Rows are points. To make a cloud, some directions were put in groups of two or more. Within a group, all points are equally far from the middle, so they leave a hole (a ring in 2 directions, a hollow ball in 3). The other directions are filled evenly. Then the cloud was stretched, turned, moved and blurred a little. Count the holes, and give their numbers of directions, smallest first.

Cloud (13 x 2):
[[  9  62]
 [ 31  41]
 [-34  -8]
 [-38  50]
 [-25  60]
 [ 18  57]
 [-47  17]
 [-48  23]
 [-35  53]
 [-46  12]
 [  6 -15]
 [  1  65]
 [-35  53]]
Holes: 1 (2)

Cloud:
[[ 47 -35 -39]
 [-36 -47 -12]
 [ 39  48 -17]
 [-64  10  20]
 [ 42 -32  10]
 [-61  13  16]
 [-42  42  38]
 [ 45  36  47]
 [ 10 -51  -7]
 [-30 -49  -9]
 [-66   2  21]
 [-26 -50 -11]
 [-26 -50 -27]
 [-62 -30  46]
 [ 53  -7  50]
 [-56  16  -8]
 [ 39  40  56]
 [-36 -45 -36]
 [-52  -7 -65]]
Holes: 1 (2)

Cloud:
[[-33 -39  20  60]
 [ 22  25  37 -48]
 [-51  10 -36   2]
 [ 33  28 -36 -33]
 [ 33 -57 -19  47]
 [-36 -68  41 -32]
 [-29  41 -26 -26]
 [ 34  37  10  50]
 [ 28 -70  44  24]
 [ 40 -40  42 -36]
 [ -3 -77  52   1]
 [-33 -39 -15  53]
 [  6 -58 -52   4]
 [ -7 -69  22  53]
 [-14 -57 -27  47]
 [-32 -52  48  41]
 [ 39 -58  17  45]
 [-13  29  66  -8]
 [-55 -17  57 -22]
 [ 32  16  33 -50]
 [ 59   4  32  38]
 [-32  18  68  -4]
 [ 48 -39  52  -4]
 [ 24  23  21 -54]
 [-38 -18  39  55]
 [ 29  17  35 -50]
 [-19 -62 -42 -25]
 [  0  51 -37   0]
 [-58 -30  42 -34]
 [-37  28 -33  21]
 [ 23 -58  25 -47]]
Holes: 2 (2, 2)

Cloud, 51 rows:
[[ 29 -66  53  27  -4   2]
 [ 69 -18 -53 -10 -26  35]
 [  0  -7 -63 -70  -9  32]
 [ 37 -49 -40  57 -27  -6]
 [-28 -69 -37  33  -7   0]
 [-10  46  21 -95  -1   0]
 [ 30  25 -39  21  41 -39]
 [ -1  82 -40 -31  17  20]
 [ -6  25  39  82  -8   1]
 [ 35  55  18 -66 -58 -37]
 [ 32  -9  37  16 -63 -48]
 [  6 -20 -61 -47 -26  51]
 [-16 -21 -31 -30 -66  43]
 [-53 -60 -25  -4 -16  23]
 [ 51  12  44 -43 -69  29]
 [ 71 -20 -47  17 -50   4]
 [  3  13 -36 -27  32  65]
 [ 55 -47 -35 -22 -50  -6]
 [-30  44 -15 -95 -15 -10]
 [-56  44 -32  -1 -43 -16]
 [-10  54 -11 -60 -72  -7]
 [ 31  27   0  12 -35  72]
 [-18  26  61  55 -12 -16]
 [ 36  25  25  83 -11 -19]
 [ 69  -8 -35 -13  -4  54]
 [ 57 -15  32 -41 -12  61]
 [-25  76  -4  -7  29  25]
 [-19   1 -39  -8 -70  37]
 [-65  43 -44   3  -4 -27]
 [-14 -31 -26 -12  15 -55]
 [-21  -3  14 -15  10 -70]
 [ 50  -7 -59 -19  21  -8]
 [ 19 -74  -4   8 -33 -21]
 [ 42 -33 -46 -61 -23  -1]
 [ 45 -62  -2 -22 -42 -15]
 [-53  44  48  -9 -18 -12]
 [-64 -11 -23  -8  17 -42]
 [-22  38 -10  77 -13   9]
 [ 40  43  19   1 -40  60]
 [-10 -64 -42  54 -11   5]
 [ 17  90 -25 -31  12  18]
 [-24  11 -22  48  60 -14]
 [-26 -69   4  30 -42  -3]
 [ 50   5  34 -32  36 -15]
 [ 68  17   8  -1 -35  64]
 [-44 -51 -14   0 -46  31]
 [  1  52  42   4 -34  45]
 [-10  56  17 -63 -63  -4]
 [-36  46 -30  -7  46  33]
 [  1 -19  38 -16  28 -48]
 [-36  55  10  -6  45  27]]
Holes: 3 (2, 2, 2)

Cloud (74 x 8):
[[-95  26  -6 -14  18  29  31  -1]
 [-18  49  22  -8 -18 -21 -26   8]
 [ -6 -14  54  -1  -5 -45  -8   1]
 [-73   5 -19 -21  45 -14   1  15]
 [-27 -21 -56  41 -19 -14  -1  26]
 [-16   6  19  27 -34  19 -30 -51]
 [-21 -29 -44   4  38 -15 -13  25]
 [ -3  41  36  -5 -21  37  -5  -5]
 [-27  -6 -42 -21  24 -19 -41  10]
 [-79  -1  -1   5   6  19  -8  51]
 [ -9  19  25 -51 -36   5  -4  -1]
 [-27 -45   2   5  31  22   9 -20]
 [-19  26 -24  25  -4  29  37 -36]
 [-66  17 -19   1 -62 -10  26 -17]
 [-35 -30 -30  32  25 -36   8 -14]
 [-29  26 -15 -19  -9  26 -59  41]
 [  2   4 -35  30  29  -2  -1  32]
 [-17  46 -41   4  24 -11 -25  -9]
 [-36  55 -14 -35  50 -19  -6  -2]
 [ -4 -12 -34   5  48  40  -9 -13]
 [-44 -17  24 -26 -30  26   1  64]
 [-57  24  -7  -9 -46  51 -26  27]
 [-10   8  52 -14 -21 -26 -23 -13]
 [-15 -10 -52  -6  15 -14 -35  35]
 [-33 -46 -12  23 -38 -35  33 -26]
 [ 18 -40 -35   3 -24  -2  44  21]
 [-51 -17  23  50 -42  -6  13  62]
 [-27  24  10 -74  37 -21  -9 -33]
 [-42  18  14  38  27   5   9 -45]
 [ -2  20 -28 -14  31 -24  26  -4]
 [-13 -11  -6  41  53   0  32   6]
 [ 17   9  32   1 -28 -14 -44 -46]
 [-42  20  57  -9  -4  36  -2  34]
 [-21 -35   5 -43 -15 -15 -35 -48]
 [ 18  29  35 -38  27  -8 -32 -42]
 [  8  16  10  21   6 -68 -18  15]
 [-52  61 -27  -7  -8  -1 -28 -35]
 [-33  23   8 -66   3  18   1 -13]
 [-39  31  43   3  -7  -6  37  25]
 [-22  27  24 -40 -63  25  -9  -5]
 [-62 -13 -26  32 -10   3 -20   0]
 [-46 -12  23  33  23  13   5 -37]
 [-42  18  27 -37   3 -10  10  50]
 [ -1  40   8 -63 -40 -12 -23 -31]
 [-13  33 -49  -3  38   2 -24 -18]
 [-29  61  21  -5  13  12   6  16]
 [-31  32 -49  -1  45  27 -22 -11]
 [-61 -40 -10  16  43  15  11   8]
 [-64  30   6 -24 -25 -49 -14   4]
 [-55  45 -26 -13  15   8  38  22]
 [ -1  26 -22  -5  68   0 -37  21]
 [-34  30   8  13 -47   1   9  39]
 [  9   1  43 -18 -23  -4 -20 -17]
 [-65  20 -18  29   4   0  20 -15]
 [  4 -37 -20 -25   4  17  44 -11]
 [-16  52 -28 -11  44  23  25 -19]
 [-40 -29 -67 -22 -27   6  38  -1]
 [-21 -52 -20 -10  12   5  34 -23]
 [-45  17 -33 -22  22  -1  10  37]
 [-42 -65  12  -9 -53  -3  -7  45]
 [  2 -14  29 -35 -48  29 -24 -48]
 [-23 -17 -71  18 -22  51   2  18]
 [-60  45 -30 -39 -28   7  -1 -21]
 [-43   7 -32  20  52   8 -31 -55]
 [  6 -45  31   5 -29  26 -16  12]
 [-25  36 -34   7 -38 -33  -8  -7]
 [-74  34  11 -32  -8   1  -6  -7]
 [-50  18 -17  11 -43  -2 -34  55]
 [-26   1  44 -38   7  34 -19 -26]
 [-41 -49   5  55 -31 -20  -9  33]
 [-41  17 -10  44 -10 -17 -18  -4]
 [-52 -20  -6  31  18  14  33 -34]
 [  6 -30 -12 -19  18  25  36  18]
 [-58 -29 -26  18  35  14  15 -11]]
Holes: 1 (4)
